Every row gives one point. Two turns around zero, p and q, are shown by what they do to some points. Where does a point land after both, in the order given? Backwards means that the second turn is done in reverse. Each puzzle has new turns, and all numbers are rounded.

Turn p:
[-22, 7] -> [-19, -13]
[20, -28] -> [34, -1]
[22, -24] -> [32, 3]
[-20, 45] -> [-48, 11]
Turn q:
[-47, -23] -> [26, -45]
[18, 13] -> [-14, 17]
[-7, 4] -> [-4, -7]
[22, -32] -> [30, 24]
[14, 38] -> [-39, 11]
Where do these land?
q, then p: [21, -33] -> [0, 39]
p, then q: [-37, -12] -> [38, -10]
p, then q: [15, 44] -> [-36, -29]
p, then q: [0, 2] -> [-1, -2]

Turn p:
[-18, -1, -2] -> [-14, 1, -12]
[9, -42, 45] -> [-31, -8, 53]
[0, 9, -34] -> [18, -13, -27]
[8, 25, -16] -> [24, 9, -16]
[1, 9, 8] -> [2, 12, 3]
Turn q:
[-29, 16, -14] -> [22, 29, -3]
[-1, -48, 6] -> [-38, -3, -30]
[17, 23, -14] -> [26, -16, 9]
[27, 18, 5] -> [9, -24, 20]
[19, 7, 7] -> [0, -17, 13]
[-34, -18, 10] -> [-19, 33, -11]
Where do these land?
q, then p: [-12, 6, 36] -> [-21, 32, -1]
p, then q: [12, -18, -10] -> [-21, -7, -10]
p, then q: [-27, 6, 22] -> [18, 29, 9]
p, then q: [7, -16, -45] -> [-13, -23, -40]
q, then p: [20, 21, -4] -> [-1, -8, 28]

Turn p:
[17, -18, 13, -22] -> [13, 17, 27, 6]
[23, -15, -17, 13] -> [-24, -9, 23, -1]
[-32, 22, 7, 27] -> [7, -27, -38, -4]
[8, 36, -21, 11] -> [-22, -1, -19, -33]
[-13, -8, 41, -30] -> [48, 17, 3, 13]
[-2, -17, -23, 1] -> [-23, 2, 4, 17]
Turn q:
[-30, -4, -8, 3] -> [-16, 19, 13, -13]
[-30, 25, -9, 6] -> [5, 35, 2, -20]
[17, -26, 46, 14] -> [-14, -10, -2, 55]
[7, 26, -24, -4] -> [20, 1, -14, -27]
[28, -32, 5, 10] -> [-20, -32, -12, 20]
[8, 10, -11, -29] -> [23, -15, 12, -15]
Where do these land?
p, then q: [-13, 11, -27, 6] -> [-11, 13, 7, -26]
p, then q: [6, 48, 2, -4] -> [26, -20, 22, -29]
q, then p: [-22, -16, 4, -3] -> [22, -6, -15, 1]
q, then p: [21, -30, -5, -33] -> [18, -11, 28, 34]
p, then q: [7, -13, 26, 34] -> [-24, -27, 8, 26]
